Each wall is flat, endless, passes through zero and stands at right angles to its row. A trip goes straight from one point to another. Which walls does it cross, in order?

Walls:
(1): [  2.5 -16.0]
(2): [8.7 2.9]
(3): [  9.8 -15.7]
(4): [ 31.0 -10.0]
(5): [ -2.2 -22.3]
(6): [-3.6  6.9]
Trips:
[-24.1 -13.5] to [29.2 -8.0] => 3, 4, 2
[-10.5   3.6] to [ -9.9 -11.1] => 5, 1, 6, 3
[-11.1 -11.1] to [-10.3 -11.8] => none
[-4.8 -4.7] to [  8.5 -14.7] => 4, 2

Walls:
(1): [-19.9  -8.1  -3.0  -8.0  -4.0  -2.5  17.1 -16.1]
(2): [  4.4   6.0   6.8 -12.9   7.1  15.4 -33.7  -1.1]
(3): [ -8.1  -1.4  15.0 -13.8  -5.0 -28.1  -5.0  -0.7]
(4): [-15.0   6.8  21.9   8.5  16.1  12.8  -5.6  18.4]
(5): [ 18.0 -18.9   1.1  13.0   0.4  23.8  10.3   8.7]
(6): [ -4.9   6.2   4.0 -14.3   5.8  12.6  15.5 -18.8]
(7): [  1.0  -2.4 -12.5   6.4  14.2 -20.5   8.5  -1.9]
(8): [ -4.1   1.8  15.4 -13.6  -2.8 -19.0 -26.7 -25.8]
(9): [  0.5  16.1   3.9  28.1  22.6  -6.1   3.9 -23.2]
(10): [ 21.8  -0.6 -12.2  -9.6 -22.3  -5.6  34.1 -14.8]
Trips:
[ 9.5 11.3 -1.1 -8.8 19.4 11.1 -1.1  6.9] to [  9.0  16.9 -15.4  20.4 -29.4  10.9  13.4  -3.8] => 10, 4, 2, 6
[ 15.1 -19.1  -5.0 -11.5  -7.5  19.0 -21.7 -22.4] to [ -0.9 -23.8  14.9 -10.1 -23.5 -33.8   9.0   0.6] => 1, 3, 6, 2, 5, 7
[-28.0  -3.7   0.9 -14.1  19.2  19.5 -13.7  11.4] to [-18.6  -7.1 -10.3   2.0   6.7 -21.5  -8.7   3.1] => 8, 3, 6, 7, 2, 9, 4

Walls:
(1): [ -8.2  11.3   2.7  -6.1   3.7  -5.8  25.3 -23.6  -6.6   5.2  -6.3 -20.5
 -20.8   3.1]
(2): [ -3.9   6.7   0.1 -18.5  21.2 -25.6  41.5   6.7 -16.0   1.2  11.8  -4.6
  -6.8 -12.0]
(3): [ -5.5 -10.4 -15.3 -13.1  -5.0  -2.7  30.8   9.6   8.4  20.6  -3.6  -4.4
  37.6 -18.5]
(4): [-14.9  13.8   6.8  22.5   4.5  18.9   2.4   2.3  21.2 -10.2   6.2  -4.7
  -4.4 -28.2]
(5): [  6.1   7.4  13.3 -11.3 -21.5   3.8   7.7 -10.2  -8.1 -12.0   9.8   9.3
  -7.9 -24.8]
(6): [  3.7  12.0   6.5  17.7  24.2  -6.4   0.4   8.8  23.8 -11.1  14.4   2.5
 -13.1  -7.0]
(7): [  6.6  -6.0  -4.3  -2.1 -33.9   4.5 -12.1 -10.1   2.4 -14.4 -12.2   5.2
  15.6  11.7]
(8): [ -9.2   3.6   5.6  -4.4 -10.5   9.3  33.7   7.7  28.0   4.2  -7.0  17.5
  11.8   9.6]
(9): [ -3.0 -22.0 -12.0  -4.0  18.9  17.3  -8.0 -15.0 -10.4   1.2  -5.7  12.9
 -15.9  -3.8]
(10): [ 17.8 -11.5   9.4  20.7 -14.2   5.0  11.7   4.5  27.4  -5.6  10.3   0.7
   2.0  16.2]
(11): [ -9.0  -9.9   4.6  -7.3  -0.8 -20.9 -11.8   6.1  -1.4  17.4 -21.6   3.6
   5.3  -1.7]
(12): [  7.9  -3.7   5.0   3.5  10.0   2.2   6.4 -26.9  -0.4  29.7  -3.3   2.0
  -2.8  -1.2]
Trips:
[ -2.2 -15.7  13.6  -9.3  12.7  14.4  -4.2   9.7  20.1   8.7  -3.4   6.7
 -16.2   0.5] to [ 35.3  -8.2  20.4  -6.1   8.0 -14.1 -23.7   5.7 -10.1 -21.9 -12.9   0.9
 -10.4  24.1] => 4, 8, 12, 7
[ -6.2  24.6   8.9  11.3  23.5  -8.0  -1.7   5.9   3.4  22.4 -14.7 -12.4
   4.4  24.9] to [ 14.9   8.2   4.5  40.4  28.2   7.6 -18.9  -3.5  -9.9  18.5 -18.6  17.8
  11.7 -15.2] => 2, 8, 4, 1, 9
